Rows are points. The points of each table are mixes of a few directions, plus a little noise. Count the directions of each table, and those that both share. Where both have some left over, give the other angles between the two spaces (their principal angles), to ten degrees, smallest first.

First, 6 rows:
-0.17  -0.19
+2.41  +2.24
-1.44  -1.39
-0.27  -0.30
+1.64  +1.57
-2.16  -2.02
Second:
-1.30  +1.96
+0.93  -1.41
-1.09  +1.73
+1.40  -2.22
Directions: first 1, second 1, shared 0; angles 80

First (6 x 4):
-0.38  +0.54  +0.71  +0.21
+1.41  -1.95  -2.57  -0.77
+1.59  -2.17  -2.86  -0.84
-0.04  +0.01  +0.02  +0.00
-1.97  +2.75  +3.63  +1.06
-0.61  +0.84  +1.11  +0.34
Second:
-0.23  -0.10  -1.36  +0.19
-0.40  -0.17  -2.38  +0.31
+0.25  +0.11  +1.53  -0.20
-0.38  -0.16  -2.21  +0.28
+1.25  +0.54  +7.36  -0.97
-0.19  -0.08  -1.09  +0.15
-0.32  -0.14  -1.89  +0.25
+0.01  +0.00  +0.08  -0.02
Directions: first 1, second 1, shared 0; angles 50

First:
-0.51  -0.94  -0.39  +0.58  +2.27  +0.49
-1.56  -2.92  -1.20  +1.77  +7.27  +1.64
+0.74  +1.35  +0.53  -0.79  -3.28  -0.74
+0.46  +0.84  +0.37  -0.50  -2.11  -0.49
+0.59  +1.04  +0.45  -0.66  -2.67  -0.58
-0.01  -0.03  +0.01  +0.01  -0.01  -0.01
+0.50  +0.95  +0.39  -0.57  -2.37  -0.52
-0.18  -0.33  -0.14  +0.21  +0.87  +0.18
Second:
-1.18  +0.02  +0.31  +1.01  +0.64  +0.85
+1.08  +0.58  -1.88  -1.72  +1.77  -1.29
-2.44  +2.85  +0.14  +1.01  -1.04  +0.90
-0.67  -1.40  +1.96  +1.71  -1.45  +1.25
-2.05  +2.68  +0.36  +0.87  -1.71  +0.77
-0.33  +0.31  -1.51  -0.37  +2.90  -0.16
+1.52  -2.61  +2.53  +0.56  -3.40  +0.17
+2.67  -1.62  -0.27  -1.65  -0.28  -1.45
+1.43  -0.77  -1.63  -1.44  +2.59  -1.08
Directions: first 1, second 3, shared 1

First:
+0.67  +0.30  -0.16  -3.46  -1.34  +0.81  -1.63  +0.51  +0.23
-1.25  +1.07  -1.53  +1.60  -0.32  -0.30  -0.42  +0.22  +3.08
+0.84  -2.21  +1.15  -2.57  +2.54  +1.55  +2.61  +1.54  -3.43
+0.42  +0.35  +1.57  -1.92  -2.04  +1.52  -0.74  +0.33  +2.49
+0.40  -3.07  +0.25  +0.07  +0.34  +0.36  -0.12  +0.08  -2.62
-0.61  +3.36  -0.07  +3.87  -0.69  -2.11  -0.29  -1.88  +2.19
+0.26  -0.43  -0.94  -0.14  +1.21  -0.79  +0.06  -0.11  -2.64
-0.55  +0.68  -0.25  +2.54  +0.34  -0.81  +0.42  -0.63  +0.72
Second:
+1.48  +0.09  +1.87  +0.10  -1.60  +0.26  -1.62  -1.28  -0.69
+2.03  -0.32  +1.47  -0.73  -0.72  +0.98  +0.12  -1.78  -0.28
-1.53  +0.44  -3.06  +0.51  +1.87  -0.58  -0.88  +2.33  +0.10
+2.90  +0.32  +3.89  +0.42  -3.51  +0.28  -3.84  -2.45  -1.52
+0.07  +0.25  -3.65  -0.27  +2.61  +0.48  -0.95  +1.73  -0.09
-3.37  -0.45  -1.48  -0.08  +1.76  -0.80  +4.50  +1.53  +1.61
-1.59  +0.23  +0.34  +0.80  -0.60  -1.06  -0.15  +0.77  +0.13
+1.32  -0.57  +0.80  -1.05  +0.18  +1.09  +1.91  -1.49  +0.29
-2.50  -0.33  -0.26  +0.08  +0.61  -0.77  +3.28  +0.79  +1.14
+1.15  +0.33  +0.13  +0.23  -0.56  +0.17  -2.37  -0.19  -0.77
Directions: first 5, second 3, shared 1; angles 40, 60

First, 10 rows:
+1.50  +0.90  +0.06  -0.97  +2.88  +1.14  -0.84  -0.63  -1.76  +0.85  +0.73
+1.28  -3.46  -0.03  +0.07  -2.26  -2.43  +2.05  -0.81  +2.32  -1.23  +0.17
+0.53  -2.28  -0.97  -0.54  -0.37  -2.58  +0.10  +2.51  -0.14  +0.78  +1.14
-4.29  +1.62  +0.37  +1.12  -3.20  +1.12  -0.44  +0.12  +2.17  -0.90  -1.35
-2.19  +0.87  +0.17  +1.50  -0.27  +2.86  +0.19  -1.13  -0.99  -1.11  -0.24
+3.43  -0.04  +0.19  -1.64  +3.75  +0.46  -0.38  -1.62  -1.45  +0.94  +0.96
-5.08  +1.34  -0.18  +0.14  -1.94  +1.73  -1.47  +1.05  +1.14  -0.23  -0.12
+1.67  -0.75  +0.22  -0.48  -1.54  -3.15  +0.59  +0.64  +2.13  +0.38  -0.77
+1.27  +0.85  +0.37  +1.62  +0.68  +1.20  +1.08  -1.10  -1.90  -0.77  -0.85
+1.88  +0.80  -0.10  -0.69  +2.35  -0.53  -0.69  +0.90  -1.69  +1.43  +0.32
Second (10 x 11):
+1.73  +1.20  -1.10  +1.90  -0.64  +1.70  +1.91  -1.45  -0.47  +1.77  +2.47
-0.59  -0.55  +1.35  -1.52  -0.55  -1.67  -1.58  +0.60  -0.30  +0.01  -1.18
+2.36  +0.70  +1.32  -0.52  +0.78  +0.47  +1.00  +0.70  -1.85  +3.20  +0.27
-1.53  +0.04  +0.26  -2.04  -0.75  -3.13  -3.46  +1.24  +0.69  -0.22  -0.60
+1.17  -0.94  +1.90  +0.21  +0.05  +0.69  +1.55  -0.31  -1.90  +0.77  -1.10
+1.36  -0.66  +0.76  +2.01  -0.66  +2.19  +3.63  -1.18  -0.68  +3.14  +0.23
-1.10  -0.32  -0.89  +0.20  -0.97  -2.47  -2.34  +0.36  -0.75  -1.26  +0.21
-0.34  +0.13  -0.13  -1.04  +0.34  -1.94  -2.71  +0.61  -1.53  -3.23  -0.31
-0.71  +0.65  -0.44  -0.33  +0.32  +3.15  +1.32  -2.01  +3.26  -3.60  +0.37
-2.34  -0.30  -3.13  +1.13  +2.05  +1.01  +0.70  +1.45  +3.48  -0.64  -0.36
Directions: first 5, second 6, shared 2; angles 40, 70, 90

First, 11 rows:
-1.70  -0.31  -0.70  -0.05  -2.08  +1.40  -0.05  -1.68  +0.41  +0.30  -0.24  -1.22  +0.83  +0.43
-1.51  +0.34  +0.02  +0.46  -0.11  +1.71  -1.14  +0.31  +1.33  -0.60  +1.31  +0.99  +0.75  -2.57
-0.20  -0.63  -2.07  +0.23  -2.90  -2.62  +2.06  -2.95  -3.01  +2.31  -2.28  -3.95  +0.49  +2.82
+0.80  +0.02  +0.14  -2.36  -0.71  +0.89  +2.35  -1.27  +1.53  -0.26  -0.40  +2.03  -2.20  +3.74
+2.59  +1.49  -1.29  +3.54  -0.41  -0.09  -0.43  +1.00  +0.43  -1.33  +0.24  -0.01  +2.84  -4.24
+1.08  -0.43  +1.64  -0.31  +1.42  +0.92  -1.34  +1.49  +0.59  -1.18  -0.20  +0.11  -0.14  +1.14
-0.21  -0.21  +1.03  +0.50  +0.79  +1.40  -1.94  +1.20  +0.73  -0.97  +0.42  -0.17  +0.83  -0.98
-2.20  -0.28  +0.16  -1.70  +1.87  -2.67  +0.70  +0.26  -1.81  +2.09  +1.08  +1.21  -2.45  -0.62
+2.38  -0.11  -0.43  -1.06  -0.70  -1.73  +2.61  -1.17  -0.96  +0.52  -1.79  -0.41  -1.41  +4.15
-0.80  -0.82  +1.55  +0.66  +0.55  +2.29  -3.20  +1.29  +0.72  -1.24  +0.02  -1.59  +1.58  -0.44
-0.16  +0.94  -0.03  +0.06  +2.24  -1.52  +0.40  +1.51  -0.04  +0.31  +1.86  +3.06  -1.15  -3.42
Second:
+1.54  -0.65  +0.86  +0.19  +0.11  +0.44  -0.83  +0.71  -0.18  -0.19  -1.69  -1.58  -1.27  +3.70
+2.30  -0.17  +2.32  -0.77  +2.85  +0.42  -1.10  +2.10  +0.85  -2.38  +0.66  +1.44  +1.58  -0.87
+1.76  +0.11  +2.10  -0.88  +3.06  +0.19  -0.80  +1.90  +1.00  -2.60  +1.47  +2.36  +2.34  -2.75
-1.72  +0.18  -1.74  +0.55  -2.02  -0.36  +0.88  -1.63  -0.64  +1.87  -0.38  -1.05  -1.13  +0.50
+1.04  +0.12  +1.35  -0.74  +2.21  +0.17  -0.47  +1.17  +0.72  -1.76  +1.35  +1.95  +1.88  -2.62
-2.67  +0.15  -2.90  +1.14  -3.92  -0.39  +1.19  -2.69  -1.22  +3.41  -1.44  -2.57  -2.68  +2.59
+0.46  -0.12  +0.42  -0.02  +0.26  +0.11  -0.20  +0.35  +0.05  -0.26  -0.20  -0.23  -0.03  +0.57
-2.55  +0.49  -2.21  +0.48  -2.26  -0.53  +1.23  -2.03  -0.56  +2.00  +0.31  -0.32  -0.66  -1.26
Directions: first 5, second 2, shared 1; angles 30

First:
-0.53  +1.12  -1.11  +0.22  +0.86  -0.56  +2.24  -0.29  -0.96  +1.13  +0.15  +0.61  -1.76  +0.22  +0.19  +2.83  +0.73  +0.98
-0.19  +0.45  -0.40  +0.05  +0.32  -0.25  +0.84  -0.09  -0.40  +0.42  +0.04  +0.21  -0.67  +0.05  +0.08  +1.06  +0.27  +0.39
+0.25  -0.58  +0.59  -0.14  -0.42  +0.26  -1.14  +0.17  +0.51  -0.60  -0.03  -0.31  +0.89  -0.06  -0.06  -1.44  -0.37  -0.51
-0.27  +0.61  -0.59  +0.05  +0.38  -0.34  +1.13  -0.13  -0.47  +0.61  +0.09  +0.31  -0.86  +0.13  +0.09  +1.48  +0.38  +0.53
+0.22  -0.48  +0.45  -0.07  -0.37  +0.27  -0.96  +0.06  +0.34  -0.41  -0.06  -0.25  +0.75  -0.07  -0.09  -1.19  -0.31  -0.36
+1.73  -3.42  +3.31  -0.62  -2.50  +1.80  -6.82  +0.95  +2.90  -3.38  -0.43  -1.83  +5.39  -0.59  -0.53  -8.67  -2.25  -3.03
+0.58  -1.15  +1.15  -0.19  -0.83  +0.61  -2.34  +0.35  +1.02  -1.12  -0.09  -0.58  +1.87  -0.21  -0.18  -2.94  -0.77  -1.09
-1.49  +2.98  -2.80  +0.49  +2.20  -1.63  +5.99  -0.86  -2.52  +2.99  +0.40  +1.56  -4.68  +0.49  +0.43  +7.55  +1.95  +2.64
-0.09  +0.08  -0.09  +0.02  +0.05  -0.06  +0.16  -0.07  -0.07  +0.13  +0.04  +0.10  -0.15  +0.00  +0.02  +0.25  +0.07  +0.11
+0.17  -0.26  +0.33  -0.05  -0.23  +0.14  -0.63  +0.10  +0.27  -0.34  -0.08  -0.15  +0.50  -0.04  -0.11  -0.74  -0.17  -0.25
-0.39  +0.72  -0.68  +0.12  +0.52  -0.38  +1.44  -0.20  -0.63  +0.72  +0.07  +0.39  -1.13  +0.14  +0.11  +1.82  +0.49  +0.61
Second:
+0.31  -0.81  -1.92  -1.84  +0.19  -0.94  -0.03  -0.84  +0.19  +0.78  +0.80  +0.75  -0.54  +0.26  +2.02  -0.02  +0.82  -1.05
+0.29  +0.84  -0.59  -0.23  +2.10  +0.49  +0.18  -0.87  +1.88  -1.29  -0.74  -0.01  -0.87  -0.99  +1.34  -0.16  +0.25  -1.04
-0.49  +1.35  -0.97  -2.46  +1.01  +1.08  +0.36  -0.71  +1.94  -0.83  +0.99  +0.87  +0.49  -0.22  +2.04  +0.06  -2.18  +0.12
-2.68  -1.42  +5.22  +3.65  -1.60  -1.35  -0.73  +2.95  +0.30  +0.82  -2.27  -0.47  +3.10  +0.23  -2.17  +0.20  +1.13  -0.39
+2.60  -1.45  -2.20  -0.27  -3.10  +1.07  -0.85  +0.34  -5.82  +1.54  +2.37  -0.32  -1.72  +1.23  -3.40  -0.03  -0.26  +3.41
+0.80  +1.97  -2.28  -0.58  +0.85  -0.73  +2.25  -2.09  +1.55  -0.96  +0.99  -0.46  -0.61  +0.65  +1.14  +0.22  -1.10  -1.36
-0.80  +2.14  -0.71  -1.50  +1.44  -0.22  +0.81  -1.53  +0.50  -0.11  -1.38  +0.10  -1.35  -0.96  +1.81  -0.16  +0.08  +0.41
-0.06  -2.64  +3.29  +3.29  -0.93  +0.65  -1.92  +2.84  -0.52  -0.08  -0.77  -0.40  +1.50  -0.22  -2.86  -0.07  +1.25  -0.06
Directions: first 1, second 6, shared 0; angles 50

First (8 x 24):
+1.10  -0.33  -1.30  +0.19  -0.86  +2.36  -1.08  +1.52  +0.19  +0.46  +0.31  +1.01  -0.67  +0.11  -0.82  +0.42  +0.67  -2.74  +1.48  +0.90  +0.78  +0.07  +0.89  -0.96
-1.49  +0.47  +1.68  -0.11  +1.19  -3.20  +1.44  -2.11  -0.34  -0.70  -0.38  -1.38  +0.88  -0.16  +1.09  -0.60  -0.94  +3.73  -1.99  -1.17  -0.99  -0.12  -1.12  +1.23
-3.41  +1.04  +3.79  -0.26  +2.77  -7.01  +3.17  -4.69  -0.61  -1.56  -0.74  -3.03  +1.99  -0.25  +2.50  -1.23  -2.09  +8.34  -4.28  -2.68  -2.21  -0.19  -2.61  +2.74
-0.49  +0.15  +0.56  +0.04  +0.40  -0.89  +0.45  -0.61  -0.05  -0.26  -0.12  -0.35  +0.15  -0.02  +0.30  -0.18  -0.31  +1.11  -0.63  -0.36  -0.24  -0.09  -0.39  +0.37
+1.85  -0.55  -2.03  +0.17  -1.48  +3.74  -1.69  +2.53  +0.35  +0.80  +0.48  +1.62  -1.03  +0.22  -1.34  +0.66  +1.15  -4.45  +2.33  +1.44  +1.27  +0.05  +1.42  -1.40
+0.68  -0.14  -0.72  +0.04  -0.53  +1.32  -0.58  +0.95  +0.10  +0.27  +0.18  +0.59  -0.38  +0.08  -0.47  +0.21  +0.40  -1.63  +0.89  +0.52  +0.46  +0.08  +0.50  -0.55
+0.96  -0.28  -1.10  +0.07  -0.86  +2.03  -0.91  +1.34  +0.24  +0.47  +0.25  +0.83  -0.58  +0.06  -0.71  +0.28  +0.59  -2.34  +1.18  +0.78  +0.66  -0.02  +0.68  -0.75
+0.82  -0.27  -0.90  +0.07  -0.60  +1.67  -0.74  +1.11  +0.13  +0.36  +0.20  +0.69  -0.48  +0.12  -0.55  +0.30  +0.49  -1.91  +0.98  +0.62  +0.62  +0.00  +0.53  -0.59
Second:
-1.22  +1.09  +0.01  +0.10  +0.42  -0.41  +0.78  -1.40  -0.60  -0.75  -0.80  -1.07  -0.49  -0.28  +0.04  +0.26  -1.30  +2.14  -1.81  -0.73  -0.61  +0.07  -0.01  +0.34
+0.70  -0.87  +1.72  -0.91  +1.85  -5.29  +3.11  -1.17  +3.36  +1.86  +2.92  -1.39  +0.09  +0.52  +1.55  -1.65  +2.61  +1.87  +0.68  -1.39  -0.84  -2.21  -3.34  +1.88
+0.36  +0.34  -0.44  -0.32  +0.52  -0.87  +1.52  -0.47  +1.60  +0.89  +1.13  -0.89  -1.29  +0.11  -0.01  -0.20  +0.92  +0.31  +0.02  -0.62  -0.33  -1.19  -0.99  +0.46
-0.34  +0.67  +0.26  -0.44  +1.23  -2.57  +2.57  -1.62  +1.79  +0.72  +1.19  -1.76  -1.19  +0.05  +0.52  -0.50  +0.62  +2.23  -0.96  -1.36  -0.90  -1.49  -1.76  +1.14
+0.63  -1.03  -0.11  +0.40  -1.31  +2.48  -2.78  +1.96  -1.65  -0.55  -0.98  +2.06  +1.48  +0.03  -0.44  +0.37  -0.26  -2.70  +1.45  +1.54  +1.05  +1.50  +1.70  -1.19
-0.53  +1.78  -2.28  +0.32  -0.60  +3.10  +0.10  -0.33  -0.56  -0.47  -1.03  -0.69  -2.46  -0.41  -1.39  +1.25  -1.33  -0.25  -1.32  -0.10  -0.07  +0.00  +1.31  -0.77
+0.44  -3.06  +2.79  +0.54  -1.32  +0.46  -4.80  +2.65  -3.38  -1.43  -1.63  +3.74  +5.61  +0.25  +0.98  -0.56  -0.43  -2.44  +2.39  +2.34  +1.44  +3.14  +1.74  -0.96
-1.35  +1.31  +0.07  -0.01  +0.76  -1.09  +1.50  -1.88  -0.14  -0.58  -0.51  -1.58  -0.83  -0.28  +0.18  +0.14  -1.18  +2.81  -2.14  -1.12  -0.87  -0.33  -0.47  +0.66
+1.32  -0.23  -2.02  +0.31  -1.57  +4.19  -2.01  +2.25  -0.40  +0.30  -0.29  +1.57  -0.92  +0.01  -1.43  +0.90  +0.36  -3.97  +1.70  +1.44  +1.13  +0.52  +1.83  -1.57
Directions: first 1, second 3, shared 1
